Every row gives one point. The window is the flat piece filled in between its corners: a triangle in 3 columns, a solid with four corners in 4, and so on. A path goes straight from each point to the next, and from the last back to the first. List the points from which the path goes on through the window.

Window:
0.50	0.43	0.31
-0.22	-0.33	-0.29
-0.78	-0.48	-0.11
Path:
(1): -0.35	0.24	-0.47
(2): 0.28	0.53	0.24
(3): 0.81	-0.08	0.37
(4): -0.23	-0.80	0.02
(5): -0.22	0.20	-0.54
(6): -0.79	-0.28	-0.27
(7): -0.42	-0.80	0.30
(8): 0.38	-0.06	0.35
(9): 0.19	0.62	-0.07
(10): 0.05	0.66	-0.34
(11): -0.03	-0.44	0.69
(12): 0.09	-0.25	0.53
Through the window after points: 2, 4, 6, 8, 12

Window:
0.43	-0.04	-0.08	-0.71	-0.66	0.73
0.24	-0.38	0.04	-0.35	-1.20	0.37
0.43	-0.32	-0.51	0.49	0.11	0.07
-0.27	0.55	-0.30	0.64	-0.08	0.07
-1.21	-0.07	-0.47	0.16	0.48	-0.20
-0.94	0.14	0.64	-0.03	0.65	-0.40
Path:
(1): 0.23	0.33	-0.09	-0.09	-0.04	-0.46
(2): -0.74	0.02	-0.48	0.02	0.30	-0.34
(3): -0.87	-0.25	-0.09	0.11	-0.11	0.49
(4): -0.06	-0.06	0.00	-0.22	-0.35	0.73
(5): 0.29	0.02	-0.28	-0.47	-0.43	0.22
(6): 0.53	0.07	-0.57	-0.20	-0.63	-0.39
(7): 0.03	-0.43	-0.08	0.36	-0.36	0.90
(8): -0.48	-0.83	0.15	0.22	0.35	0.63
(9): -0.31	0.21	-0.63	-0.40	-0.14	-0.45
(10): 0.00	0.20	-0.16	-0.50	0.15	-0.79
(11): -0.45	-0.13	0.23	0.32	0.30	0.20
(12): -0.05	0.00	0.39	0.02	-0.23	0.63
Through the window after points: 2, 4, 10

Window, 8 rows:
0.40	-0.91	-0.32	0.53	-0.01	0.53	0.61	0.74
-0.18	-0.51	0.48	-0.36	0.54	-1.09	0.04	-0.27
-0.01	0.52	0.05	-0.75	0.68	-0.50	0.38	-0.39
0.37	0.49	0.76	-0.15	0.09	-0.31	0.24	-0.22
-0.24	1.00	0.14	-0.72	-0.54	-0.55	0.06	-0.59
-0.34	-0.26	0.49	-0.89	0.58	-0.57	-0.88	0.03
-0.06	0.34	-0.23	0.64	0.23	-0.09	0.33	0.29
-0.62	0.13	0.32	0.54	-0.11	0.56	0.96	0.57
Path:
(1): -0.17	0.37	0.17	0.19	0.03	-0.14	0.52	0.48
(2): -0.35	0.02	-0.12	0.59	0.17	0.39	0.30	-0.41
(3): -0.03	0.14	0.27	-0.24	0.20	-0.21	-0.23	-0.45
(4): 0.13	0.51	0.26	-1.07	0.34	-1.18	-0.08	0.03
(5): -0.08	-0.07	0.36	-0.82	0.29	-0.97	0.16	0.69
(6): -0.22	-0.36	0.29	0.35	0.52	-0.49	0.07	-0.87
(7): -0.09	0.14	0.26	-0.09	0.39	-0.17	0.09	-0.73
(8): -0.11	0.39	-0.03	-0.56	0.08	-0.86	0.41	0.61
(9): -0.15	-0.04	0.51	-0.08	0.10	-0.47	0.33	0.48
(10): -0.20	-0.22	0.18	0.20	0.01	-0.15	0.12	-0.38
(11): -0.20	-0.36	0.04	0.20	0.43	-0.07	-0.11	-0.62
(12): -0.02	0.41	0.24	-0.21	0.24	-0.76	0.34	0.64
(13): -0.09	0.26	0.25	-0.43	-0.09	-0.70	0.07	0.87
(14): -0.39	-0.35	0.41	-0.06	0.36	0.15	-0.17	-0.67
(15): -0.17	0.26	0.21	-0.19	0.26	-0.10	0.30	-0.49
(16): -0.16	0.20	0.17	-0.36	0.28	-0.47	0.44	0.23
Through the window after points: 1, 5, 7, 11, 15

Window:
0.59	0.45	-0.43	-0.16	0.66	-0.36	0.00	-0.69	0.07
-0.98	0.01	-0.20	-0.27	-0.01	-0.52	0.17	0.06	-0.28
-0.41	0.15	-0.75	0.34	-0.78	0.91	-0.46	0.51	0.04
0.40	0.41	-0.10	0.46	0.66	0.03	0.73	0.22	0.62
-0.04	0.07	0.86	-0.49	-0.16	-0.06	-0.97	0.15	-0.41
0.47	-0.57	0.10	0.33	-0.23	-0.43	0.65	-0.08	0.37
-0.50	-0.28	-0.41	-0.44	0.14	0.94	0.03	-0.26	-0.55
-0.44	0.08	-0.44	0.83	0.26	0.54	1.25	-1.17	0.33
0.56	0.69	-0.43	-0.81	-0.21	0.17	0.33	0.17	0.22
Path:
(1): 0.47	0.50	-0.29	0.15	0.29	-0.39	-0.08	-0.03	-0.38
(2): 0.11	0.13	-0.41	-0.32	0.50	0.01	0.22	-0.78	0.48
(3): 0.03	-0.29	-0.32	0.04	0.19	0.38	-0.20	-0.12	0.84
(4): -0.03	-0.11	0.02	-0.09	-0.10	-0.19	0.44	-0.14	-0.42
(5): -0.01	0.32	-0.13	0.12	-0.28	0.16	0.56	-0.12	-0.59
(6): 0.00	-0.12	-0.28	-0.46	-0.02	0.02	0.03	-0.23	0.57
(7): -0.16	-0.10	-0.45	0.02	0.07	0.11	0.12	-0.12	0.55
(8): 0.10	0.54	-0.30	-0.15	0.16	-0.15	0.93	-0.16	-0.88
Through the window after points: 1, 3

Window:
0.64	0.14	-0.10	-0.18	0.20	0.66	-0.58	-0.39	-0.11	-0.40	-0.63
-0.01	-0.65	0.44	0.53	0.03	-0.16	0.27	0.53	0.00	-0.98	-0.89
-0.37	0.10	-0.98	0.29	-0.24	0.03	0.35	0.15	-0.05	0.26	0.26
-0.24	0.48	0.06	-0.59	0.70	-0.11	0.08	0.76	-0.02	-0.61	-0.44
0.10	0.42	0.33	0.50	-0.15	0.47	-0.04	-0.96	-0.01	0.44	0.64
0.00	-0.29	0.48	-0.51	-0.09	-0.90	0.17	0.21	-0.30	-0.13	-0.21
-0.05	-0.84	0.57	-0.02	0.46	-1.39	-0.29	0.71	-0.52	0.65	0.34
-0.06	0.38	0.05	-0.46	-0.36	0.20	-0.79	0.59	0.15	-0.56	-0.24
-0.13	0.59	-0.70	0.22	-0.29	-0.06	-0.61	-0.37	0.77	-0.06	-0.09
0.97	0.34	0.34	-0.07	0.33	-0.63	-0.04	0.62	-0.55	1.06	-0.08
-0.37	0.09	0.29	0.36	0.23	-0.16	0.18	0.17	-0.85	-0.52	-0.94
Path:
(1): -0.11	0.21	0.02	-0.15	0.01	-0.12	-0.16	0.21	0.12	0.54	-0.60
(2): -0.48	0.11	0.65	-0.55	-0.62	0.15	-0.11	-0.18	0.35	0.59	-0.38
(3): 0.53	0.45	-0.35	0.68	0.45	0.10	-0.29	-0.15	-0.36	-0.47	0.56
(4): 0.44	0.11	-0.24	0.14	0.15	-0.37	-0.49	-0.30	-0.15	-0.73	0.07
(5): -1.08	0.25	0.05	-0.03	-0.50	0.28	0.04	0.18	0.61	0.49	-0.50
(6): 0.08	0.11	0.05	-0.11	-0.01	0.15	-0.32	-0.21	0.10	0.09	-0.46
(7): 0.65	0.18	-0.15	0.09	0.29	-0.09	-0.33	0.11	-0.37	-0.49	0.15
(8): 0.43	0.57	0.00	-0.08	0.23	-0.25	-0.11	0.36	-0.99	-0.97	-0.09
(9): -0.39	-0.30	0.00	-0.16	-0.10	0.30	-0.41	0.05	1.00	0.46	-0.55
(10): -0.39	0.06	0.32	-0.09	-0.25	0.14	0.04	-0.38	0.13	0.90	-0.42
(11): 0.61	0.58	-0.42	-0.04	0.31	-0.27	-0.49	0.49	-0.44	-0.63	0.57
(12): 0.38	0.15	-0.04	0.20	0.08	-0.33	-0.14	0.20	-0.08	-0.21	-0.03
Through the window after points: 2, 6, 8, 12

Window (12 x 12):
0.30	0.10	0.02	0.93	-0.19	0.39	-0.62	-0.97	0.06	-0.16	-0.69	-0.22
0.58	0.27	0.14	1.03	-0.92	0.75	0.48	-0.56	-0.29	0.50	-0.89	-0.25
-0.09	0.35	0.64	-1.08	0.75	-0.19	0.32	-0.07	-0.16	-0.26	0.37	-0.04
0.40	-0.62	0.58	-1.04	-0.04	0.12	0.02	0.65	-0.56	-0.82	0.73	0.26
-0.07	-0.39	-0.30	-0.42	-0.91	0.70	0.04	-0.16	0.35	0.25	0.10	0.21
0.67	-0.68	0.22	-1.17	-0.15	-0.61	0.59	-0.05	0.23	-0.61	0.33	0.32
-0.22	0.38	0.75	0.89	-0.69	-0.27	-0.05	-0.49	0.09	-0.01	0.00	-0.09
0.00	-0.13	-0.57	-1.12	-0.17	-0.48	0.43	0.64	-0.40	-0.90	0.38	0.17
-0.11	-0.92	-0.25	-0.57	-0.75	-0.04	0.15	-0.30	-0.80	0.28	-0.33	0.59
0.15	-0.17	0.26	1.03	-0.04	0.03	-0.15	0.12	0.30	0.62	-0.63	-0.27
0.39	0.32	0.15	1.13	0.39	0.06	0.16	-0.60	-0.04	0.25	0.58	0.10
-0.31	-0.36	0.30	1.29	-0.10	0.50	0.48	-0.77	0.09	-0.04	-0.32	-0.64
Path:
(1): -0.01	-0.03	0.33	0.07	0.20	0.28	0.13	-0.16	-0.17	-0.23	0.10	0.57
(2): 0.63	0.14	0.00	0.10	-0.21	-0.67	0.32	-0.21	-0.10	0.06	0.82	-1.19
(3): -0.03	-0.08	0.17	-0.62	-0.34	-0.37	-0.12	-0.27	-0.30	0.03	0.13	-0.45
(4): 0.06	-0.29	0.36	0.01	-0.10	0.44	0.57	0.13	0.21	-0.42	-0.19	0.60
(5): 0.07	-0.01	0.08	0.64	-0.22	0.26	-0.32	-0.40	0.21	-0.21	-0.59	0.31
(6): 0.35	-0.09	0.05	0.46	-0.26	0.28	-0.18	-0.68	-0.11	0.23	-0.16	-0.60
(7): 0.14	0.07	-0.12	-0.68	-0.10	-0.34	0.04	0.20	-0.33	-0.15	0.36	-0.47
(8): -0.09	-0.16	0.07	-0.57	0.09	-0.06	0.55	0.08	-0.14	-0.71	0.06	0.54
(9): 0.10	-0.29	0.20	0.15	-0.41	0.22	0.17	-0.23	-0.26	-0.57	-0.48	0.91
(10): -0.06	-0.29	0.14	-0.06	-0.59	-0.03	0.05	-0.28	-0.22	0.28	0.10	-0.13
(11): 0.30	-0.29	0.01	-0.37	-0.31	-0.35	0.11	-0.20	-0.40	0.12	0.31	-0.13
(12): -0.03	-0.14	0.35	-0.17	-0.10	0.12	0.42	0.16	0.07	-0.23	-0.13	0.29
Through the window after points: 1, 5, 7, 9

Window, 14 rows:
0.08	0.07	-0.13	-0.06	0.19	1.37	0.43	-0.01	0.18	0.08	-0.15	-0.35	0.40	0.34
0.37	0.36	0.12	0.38	-0.38	-0.24	-0.07	-0.66	-0.06	-0.01	-0.98	0.57	0.37	0.49
-0.02	-0.07	0.65	0.10	-0.37	0.45	0.11	-0.47	0.28	0.70	-0.02	-1.03	0.57	0.61
-0.80	0.57	0.50	-0.59	0.35	-0.56	0.18	-0.08	-0.49	0.52	-0.14	0.06	0.06	-0.04
-1.21	1.19	-0.26	0.95	-0.49	-0.09	0.11	-1.04	0.54	0.21	0.68	0.03	0.25	-0.24
-0.24	0.14	-0.75	-0.42	0.21	-0.27	-0.22	0.83	1.25	-0.72	0.62	0.00	0.55	-0.08
0.46	-0.35	0.57	0.58	1.24	-0.15	-0.13	-0.04	0.42	-0.31	0.14	-1.03	0.40	0.07
-0.03	0.15	0.12	0.02	0.57	-0.18	-0.52	-0.43	-0.06	0.31	0.42	-0.65	0.47	-0.61
-0.29	0.31	-0.54	0.25	-0.03	-0.47	0.41	-0.20	-0.15	-0.54	-0.44	-0.33	0.28	0.05
-0.17	0.01	-0.12	0.43	-0.07	0.54	-0.26	0.66	0.22	-0.53	-0.18	-0.44	0.21	0.24
-0.87	0.83	-0.81	0.35	-0.23	0.33	-0.07	-0.63	0.51	0.26	-0.98	-0.06	-0.66	-0.14
0.10	-0.45	0.22	0.27	-0.11	0.77	0.79	0.08	-0.55	1.19	-0.09	-0.34	0.19	0.60
-0.43	-0.73	0.45	-0.27	-0.33	0.22	-0.12	-0.28	0.34	-0.03	-0.28	0.42	0.81	0.23
0.63	0.48	-0.21	-0.29	-0.02	-0.02	0.61	0.16	0.53	-0.42	0.19	-0.11	-0.57	-1.02
Path:
(1): -0.08	0.34	0.03	-0.01	0.19	0.10	-0.01	-0.24	0.30	-0.29	0.21	-0.14	0.06	0.44
(2): -0.28	0.86	-0.01	-0.22	0.00	-0.04	-0.12	-0.31	-0.45	0.10	-0.23	0.17	-0.56	1.08
(3): -0.65	-0.29	0.47	-0.16	0.29	-0.32	0.42	0.11	0.45	0.47	0.08	-0.59	1.10	-1.16
(4): -0.07	0.13	0.19	-0.03	0.07	-0.05	0.24	0.21	0.19	0.27	-0.08	-0.19	0.78	-0.08
(5): 0.07	-0.26	0.31	0.20	0.28	0.27	-0.21	-0.45	0.09	-0.29	0.18	-0.42	-0.04	0.56
(6): 0.15	0.08	-0.25	-0.38	-0.19	0.38	0.23	-0.11	-0.23	-0.44	0.30	0.05	-0.11	0.26
(7): -0.07	0.33	0.17	0.27	0.31	0.27	0.34	0.02	0.72	0.39	-0.46	-0.41	0.35	-0.49
(8): -0.25	0.52	0.14	0.35	0.24	0.13	-0.09	0.16	0.33	0.16	-0.29	-0.44	1.10	-0.39
(9): -0.09	-0.12	-0.54	-0.13	-0.05	0.12	0.25	-0.24	0.17	-0.29	0.21	0.12	-0.90	0.28
(10): -0.03	0.08	0.08	-0.03	0.10	0.06	-0.07	-0.50	0.24	-0.01	0.19	-0.23	0.11	0.17
(11): -0.19	0.67	-0.23	0.31	0.09	0.08	0.77	0.33	0.28	0.40	-0.57	-0.28	0.63	-0.95
(12): -0.24	0.10	-0.14	0.54	-0.03	0.13	0.27	-0.19	0.28	0.23	-0.30	-0.33	0.60	-0.56
Through the window after points: 2, 6, 12
